Every row gives one point. To make a cloud, some directions were put in groups of two or more. Within a group, all points are equally far from the middle, so they leave a hole (a ring in 2 directions, a hollow ball in 3). The other directions are filled evenly. Then the cloud was stretched, turned, moved and blurred a little. Count the holes, and give their numbers of directions, smallest first.

Cloud:
[[-21 -28 -42]
 [-24 -73 -10]
 [ 16  24   9]
 [ -3 -92 -13]
 [ 10 -16 -22]
 [ 16 -19 -16]
 [-40 -58 -12]
 [-17 -14   8]
 [-13  67  18]
 [ 12 -15  -8]
 [-23 -23   2]
 [-44  75  34]
 [  7 -89 -29]
 [-28 -12  37]
 [-48  -2   4]
 [-15 -51 -38]
 [-37 -86 -15]
 [ -5 -16   3]
 [-48 -55  -3]]
Holes: 0

Cloud:
[[-42  -3  32 -37]
 [ 28  19   6 -53]
 [-38  50 -44  21]
 [  6 -42   9 -51]
 [ -5  46 -58  -2]
 [-62  25 -26  -6]
 [-47  33  13 -14]
 [-13 -21 -76  56]
 [ 46 -44   9   5]
 [ 25 -48 -35 -16]
 [  3 -25 -70  56]
 [ 33 -49 -27 -17]
 [-11  -2  64  -6]
 [-39   2  26  47]
 [-29  39 -74  49]
 [-37  22  30 -30]
 [-24 -18 -18  70]
 [-49 -11  38  11]
 [ 48   2   5  35]
 [ 51   4  26 -33]
 [ 38 -51  -4  -7]
 [-20  32 -53  73]
 [ 26 -45 -23 -34]
 [  7 -32  35  33]
 [-36   4 -32 -40]
 [ 31   0 -59 -35]
 [ 50   0 -38 -37]
 [ -1  53 -15   2]
 [  2 -37  53 -18]]
Holes: 1 (4)

Cloud (47 x 6):
[[-61   0  44  13  11  23]
 [  4   4  33 -53   7 -34]
 [ 13   2  42  24 -67  -1]
 [ 61 -33  14   6  27 -12]
 [ 51  14  -5  11  24 -40]
 [ -9  44  33 -37 -55  31]
 [-33  51  -5  43  36  62]
 [-48   1 -15 -11  10  60]
 [ 15  26 -29 -24 -36 -44]
 [ 43  29 -53 -26  26 -41]
 [ -6  61  27   9 -15  34]
 [-48  31  38  36  20  50]
 [ 36  12 -38  10 -29  27]
 [-36  33  -7  64  38  66]
 [-69  35 -11  14 -15  43]
 [-36 -45  58  48  12  21]
 [-49  60 -42  32  11  50]
 [ 42 -58  35  33  27 -20]
 [ 43 -37  28  19  12  27]
 [-17 -53  60   2  35  50]
 [-10 -11 -27  32  31  57]
 [ 44  24 -52 -12  10 -47]
 [ 48  38 -41 -12  -1  10]
 [ 33  56 -45  41 -44  17]
 [-67   0  12  18  -8  28]
 [ 18 -45  14  30  54  36]
 [  5 -40  51  70 -11  15]
 [ 52 -39  34  -3  12   0]
 [-18  72 -54  13   8  -5]
 [-50 -17  56  55   7  49]
 [-25  19 -24  12  61  58]
 [-49  27  43  21  12  33]
 [  3  27 -30 -25  83  -2]
 [  0 -18  37  82  -8  55]
 [  1  39  37 -40 -17  32]
 [-63  56 -18   0 -21  36]
 [-13  66 -51  19  25  -8]
 [-58 -24  49  36  -6  34]
 [ -3 -27  41  38 -65  12]
 [ 26 -21  29  78 -14   9]
 [-20  30  -3 -43 -14 -31]
 [ 34  16  22  54 -37  33]
 [ 37  -1 -37 -33 -15 -44]
 [ 54 -16 -17  17  16  12]
 [ 22   8  33 -23   6 -36]
 [-20 -29  60  59 -26  60]
 [-71  37  -4   7 -19  45]]
Holes: 3 (2, 2, 2)

Cloud:
[[ 21  70 -65  75 -56 -17  26  17]
 [-48  20  14  -6 -16  43  -3   2]
 [  6 -20   6  18 -24   5  28 -13]
 [-49 -19 -19  51 -15  61 -22 -22]
 [ 39  17 -10   0  20  21  -6  18]
 [ -4  46 -29  16 -32  -2  -1 -12]
 [ 31 -23  18  -1  -6  27 -30  25]
 [-12  -4   9 -57  12   0  -5  12]
 [ -1  20  35 -30 -50 -32  27 -14]
 [ 33   6  21  -3 -25 -39   2  28]
 [  1  18  31 -55 -17  11  -2 -24]
 [ 40 -32  26 -10 -17  -7  -6  -9]
 [-45  15 -11   5 -16  31  51 -24]
 [-90 -10 -25  41   0  45 -17 -26]
 [ 33 -26  -9   4 -13 -20  29 -38]
 [-17  29 -27  -8  -2  -1   2  13]
 [ 22  32 -19  29   1 -11 -24 -33]
 [ 66  21 -44 -17  17 -19 -53  21]
 [-37  37 -34  27 -18  34  15  37]
 [ -8  42 -51  50 -11  20 -12  25]
 [  1  33 -52  36 -38   4  24  -5]
 [ 50  -8  -5  10  -6  -7 -32 -18]
 [-15  12  -6   5   9 -21 -18  -8]
 [ 16   6   3  31 -14   9 -13  32]
 [-37  54 -68  52 -46 -14  34 -58]
 [-31  19   0 -33 -31  -5  23 -10]
 [-19 -28  49 -20  -4  22  -2   1]
 [ 24  53 -19  32 -22 -19  46   4]
 [-11  31 -69  38 -32   1  -4   3]
 [-63  10  -1  19  -4  53  23 -19]
 [ 24  48 -47 -12 -45   0 -17 -16]
 [-42  59 -53  27 -36  -4  -7  44]
 [ 72  35 -26 -12 -12 -71 -24  22]
 [  1  17 -50 -11 -40 -12 -39 -29]
 [ 50  48 -69  19 -17 -31  29 -10]
 [-24  17 -34  79 -23   6   4  -4]
 [-49  47 -60  29 -22  28 -11 -30]
 [ 69   2   4 -25 -26 -52 -54   6]
 [ 42 -32 -14 -26 -14 -20  15  -2]
 [ 69 -10  26  -4 -34 -36  22 -29]
 [ 54 -24  51 -49  27  21 -34  45]
 [ 29  65 -53  52 -56 -25   8 -10]
 [ 29  39 -90  25 -28 -30  26 -46]
 [-13  29  -9  13 -55 -34 -13  27]
 [  6  -5 -12  15  -2   6 -16   0]
 [  3  -7  15  -1 -18  -7   7 -34]
 [ 27  19 -19  -4 -43 -18 -18  50]
 [-83  28 -52  45 -30  33  21 -29]
 [ 30  27 -66  28 -47 -76  15 -29]
 [-92 -28   3  53 -21  13   1  -8]
 [ -7 -35   7   5 -35  21 -19 -18]
 [ 22  20  26   4 -39 -21 -48  29]
 [ 84  42 -46  -8 -60 -46 -29  -5]
 [-10 -18   3   7 -34 -12  41  12]
 [ 36   6 -27 -10  -9  10 -25  22]
 [ 23 -10   7 -43  -5 -78  32 -12]
 [-31 -29 -21  -6  35  10 -31   8]
 [-15 -15 -13   3  25 -11  -5 -13]
 [ 61  10 -15  -9  -4 -39  15 -11]
 [ -1  50 -62  53 -76 -17  33 -41]
 [  5  28 -60  16 -37  28  10  16]
 [ 11 -32  61   4   9  -2  19  20]
 [-24  -7  45 -21   3  16 -12   8]
 [ 15  95 -53  29 -42 -46 -14   3]
 [ 27 -39  31  28 -36  -1   3  42]
 [ 29  47 -35  44 -47 -20  -5  14]
 [-23 -55  65 -10 -15   5 -10  19]
 [-31 -37  30  22  -1   7  55   7]
 [-40  74 -53  37 -50 -25  18 -11]
 [-39 -12  -1 -30  -7  34 -13 -17]
 [ 11  57  10   8 -19 -34  19  15]
 [-39 -33  19  40 -17  26 -23  21]
 [ 15   7 -14   8 -15   6  14   4]
 [  9 -11 -23  28 -30 -17 -13  35]]
Holes: 0

Cloud, 88 rows:
[[ 31  -5 -32 -14  44  23  58  14  27]
 [-39  11 -28  71 -45  20  21   5   1]
 [-94  19 -26  62  -3   7 -13  16 -51]
 [  8  10  -4   3  51  48  12   5 -43]
 [-62  16 -28  73 -48  10  15   8  -5]
 [  4  25 -40  37 -15 -13 -15  48   5]
 [  8 -51 -13   3 -30  26   6  -3  17]
 [ 41   6   7  35  15  20  50  30   7]
 [  1  43  24  62 -21   6  -2   9 -38]
 [ 39 -13  57   6  27  -2  57  13  -7]
 [-34 -11   1   9   0  32  30 -53  26]
 [-23 -14 -74  24 -30   8 -18 -15 -29]
 [-23  64  20  37 -11   8  19  -8 -11]
 [-41  20 -71  53  18  23  22  -1  -3]
 [  3  21  -1 -43  69   9  41  18  14]
 [ 11 -51 -12  12  71  23  -1  61 -14]
 [ 44 -12  45  14  53  -2  57  20 -25]
 [ 78 -10  26  -3  24  -5  42  31 -36]
 [ 50 -36   3  17  50  32  52  37  -6]
 [ -8  39 -43 -13 -18   1 -17 -12 -32]
 [ 12  26  20  22  53  -3  57  -4 -38]
 [-60  19 -30  49  38   3  19  -3  18]
 [ 41 -58  31 -16  30  25  40  37   4]
 [ -1  10 -30  64 -60  -8 -27  -3 -27]
 [-55  -7  18  30 -51  15   2 -18 -29]
 [-48 -15 -74  39   2  42 -11 -21  -9]
 [  5 -14  -5  49 -54  27 -36   9 -29]
 [-23  18  32  18 -33   2  22   2 -58]
 [-16 -30  24   0  54 -21  43   5  16]
 [-22  -5  15  59   5 -13  38  21   2]
 [  9  29   9  36   2  38  15  18 -56]
 [-74  26 -19  50   3  50  13 -22 -45]
 [ 50 -11  -5 -37 -15 -19 -22   2 -50]
 [ -8 -17   9  18  19 -20  11 -47   6]
 [  6 -28  -6 -72  42 -24  28  21 -23]
 [-36 -11  13  -7  35   9  11  51 -43]
 [-11 -17  -6  21  16  64 -10 -11  33]
 [-47   1 -48  -6   1   5 -30 -24 -39]
 [ 38   8  -4  52  19   9 -14 -13 -31]
 [-65 -16 -19  46  27  49 -27  34   9]
 [  6 -30 -71  22  42  -5  14   5  -2]
 [ 37 -42  -3 -25  65 -17 -33  28  15]
 [-79  -5 -31  33 -26  34  20 -30  10]
 [ 73 -30 -19 -27  10 -14  -9  62 -19]
 [-33  13 -56  24 -47   6  -9  24  -1]
 [ -4 -50  -2 -10  34  11  60   9  26]
 [-80   2   4  78 -26   3   3  -3 -38]
 [ 38 -12 -17 -79  35   4  41   5  12]
 [-23 -17 -10  95   4  -7 -15  23   0]
 [  0  30 -10 -13  42   3  45 -18  34]
 [-59 -38  14  -7  44  26  39 -18  13]
 [  2 -23  11   4  -3  47 -37 -14   7]
 [-23   7 -16 -35 -32 -24   5  -1 -41]
 [-21 -32 -58 -18  23  19 -21 -26  -1]
 [ 29 -26  23  40  38   7 -10 -24   1]
 [ -2 -71  -3  17  20  11 -51   3 -12]
 [ 44 -46  26 -47  30  45  12   3  -8]
 [-58  48 -31  60 -10 -12   0  17 -52]
 [  3  54   0  30 -40   9  14 -14 -18]
 [ 43 -43 -48  33  -3   0 -49  24   4]
 [  1 -30   3  20  58  52  13  26 -36]
 [ 22 -17 -28   3 -28   3 -40   0  22]
 [ 61 -17 -36 -45  67 -20  15   6   8]
 [ 70 -37  21 -33  68 -12  -2 -12 -18]
 [ 30   4  17  -8   2  10 -19  50  10]
 [ -7 -42 -35  64 -18  15 -57  41   9]
 [ 62 -74 -16   0  36  27  -7  13  23]
 [ -2 -36 -15  71  30 -16  -3   6   4]
 [ -8  32 -13   7  16 -38   2  46 -26]
 [-16 -26  30  39  17  57  25  -3 -29]
 [-36   9 -23  -8  -8  37  29  29 -33]
 [ 45 -42 -11   3  19  55 -15   3   4]
 [-16  13 -32  12  29  35 -30  27  19]
 [ 33 -49  15  -1  -6  32  17   4  27]
 [ -3 -63   0  -1  18  23 -49  19 -34]
 [-19 -12  -1  13 -48  26  -7  37 -18]
 [ 17 -25  29 -53  -2 -27 -18   8  -5]
 [-74  18 -29  16 -17  26  41 -29 -17]
 [ 16 -13 -21  15  53  24  -2  60  24]
 [-52   7 -38 -13  37  35  -1 -24 -20]
 [-71  19 -48  36 -32  20 -52  16 -29]
 [-53   9  13  89 -23   0 -20   7 -10]
 [ 59 -12  15  17  56 -28  42  15  -2]
 [ -8 -30  16  11  -1  37 -50   2   2]
 [-81  -5   0  54  20  19  20  11  19]
 [ 21 -70 -19   8   3 -36 -12  12  -8]
 [ 90 -19  36 -34  43  17  18  35 -10]
 [ 37  -7 -43   0   7 -38  26  -1 -22]]
Holes: 1 (9)

Cloud, 88 rows:
[[-22  39  11 -20   5 -17  30  32 -45]
 [ 70 -13  10   6 -15  21 -70 -31 -51]
 [-30 -40  28  33 -28   9 -11 -39   3]
 [ -2   3  -2 -35 -18 -28 -29  49 -67]
 [ -9   7  22   7  79  -3 -18 -16 -44]
 [-19 -55   5  59  57  14  -5  24 -23]
 [-34  26  15 -15  12  12  -9 -71  37]
 [ 64 -18  -2  43  28 -44  -3 -10   1]
 [-14  64 -21  37 -23  13  36   8  32]
 [ 19 -11   2  68  73 -20  16 -31 -10]
 [-59  42 -47 -31  27 -27  14  11  15]
 [ -8 -40 -16  22  57  25  21 -16  28]
 [-13  34  17  46 -40 -18 -72  20 -14]
 [ -6 -48   1  16  52  -9  49  13 -18]
 [-18 -48  -8  51  75  -8 -17  17 -30]
 [ 49 -82   3 -12  -4  23 -25  25  -6]
 [ 33 -64  20  14 -45  29  19 -15  13]
 [-11 -15 -37  21 -39 -24  45  33  50]
 [-30 -51  24   8   4 -37  34  38  23]
 [ 51 -37  15 -16  32  32   0   7 -28]
 [-38 -48 -10  27 -63   3 -11  -2  14]
 [ 42 -11  48   1  39  -2 -23 -40  39]
 [ 12 -37  15 -16 -39  33 -91  31 -46]
 [  4 -69  32  -7 -34  44  10  34 -42]
 [-29 -17  43  57  22 -16   5  24  -9]
 [-12   8 -68 -59 -26  10 -10  -7 -22]
 [-12 -51 -14   2  30  23 -61 -18  19]
 [ 48 -44 -35  38 -37 -16  -2  -8  16]
 [  2 -14   5  72  64  -2  -9 -22 -37]
 [ -6  36 -38 -25   9  -8 -40  -2  57]
 [ 29  78 -39  22 -39  20 -70 -53   7]
 [ 30  35 -50  -7 -83 -22 -26  39  32]
 [ 18 -88  -5   0  15  24  22  36  -8]
 [ 44  64 -13 -31 -72  -2 -29   2   5]
 [ -6  21 -42  -9  19  22 -49 -38  38]
 [ 48 -52  36  -3 -49   0 -60  10 -11]
 [ 33  20 -22 -30 -76  35  10 -26  44]
 [-38  75  -6 -11 -31 -35  -8  24  36]
 [  3 -88   7  34 -47  30 -43   7  13]
 [ 57   4 -14  39 -10   9   5  37 -18]
 [-34  -8  11  26 -25   6 -18  12 -82]
 [-65  34 -23 -19 -17  -6  43  30  35]
 [-78  38 -48   7   2 -10  -1 -12  -6]
 [ 23 -28 -37  61  37 -16 -26  -7  50]
 [ 31 -36  16  34  -8 -59  -3  28   3]
 [ 13  60 -32 -43 -80 -11 -49  -6 -11]
 [ -8  39 -17  45 -25  60 -17 -11 -14]
 [ -3  29 -44   5 -77  44  29   3 -24]
 [ -7 -15  41  -1 -35  -9 -88   8 -42]
 [ 38  41 -27  34 -68   7 -33  -3 -43]
 [-17 -50  -8 -23 -27  16  49  12  21]
 [-27  22 -71  17  10  28 -26  14  18]
 [-25 -73  16 -32  -6   8 -18  26 -66]
 [ 18  14   5  45  57 -39 -42 -74   1]
 [ 33  34 -52  39  19 -19 -19 -31  62]
 [-17  95   7 -14 -18 -13 -21 -17  29]
 [ 12  58 -29 -61 -29  -3  -6  -5  30]
 [ 29  42 -50 -35 -17 -39 -13 -16  30]
 [-26  20 -13  40  42 -42   2 -54  16]
 [  0  30 -42  27 -86  -1 -15 -29  15]
 [-68  39   5 -14 -63  17 -44  23  -4]
 [ 13 -44  -7  52  76  17  -1 -18  -2]
 [ -4 -44 -25   7 -39  51  13 -36  -1]
 [ 25  30 -12  49 -11   9 -22 -65  73]
 [  7 -32 -28  11  -9 -31 -88 -23   0]
 [-26 -74  -3 -12 -20  10  31  12 -26]
 [ 17   8 -38  38  31 -60   2 -12  41]
 [-29  43 -70 -23 -46  -9   7   2 -47]
 [-22  42 -49 -26 -78 -40 -21   9  -9]
 [-32  35 -15 -23 -72  24 -66  -6  23]
 [ -6  17  48 -14  37  -3  29  -5 -33]
 [-20 -19 -10 -12 -10 -15   0 -51 -39]
 [-67  39 -27 -28  -5  34  -9 -29   2]
 [-30 -50  37  -3 -36  -4 -14  21 -61]
 [ -7  55 -53  14  36  19  -2  12 -16]
 [ 32 -44  34  -3 -67  33 -58  30 -25]
 [ 50  -4 -21  11 -25  42   5  31 -37]
 [ 50 -41  15  31 -30 -29   3   4  44]
 [ 41  12   2 -31  23  12 -18  17 -39]
 [ -6   5 -22  10 -50 -16  29  27  74]
 [ -3  24  23  78  15   1 -11 -16 -30]
 [ 11 -66 -27  25 -38  26 -64  -4  28]
 [-31   3  -2  20 -47 -25 -42 -36  29]
 [ 39  55 -69  14 -34 -14   9  12  17]
 [ -7 -35  21  37 -14  -4  -2 -34 -55]
 [ 44   2 -63 -18  10 -18  -4 -20  19]
 [ 15   2  13  33  77 -29  25 -27 -30]
 [ -1  18 -49 -54   0  17  12   7  30]]
Holes: 3 (2, 2, 4)
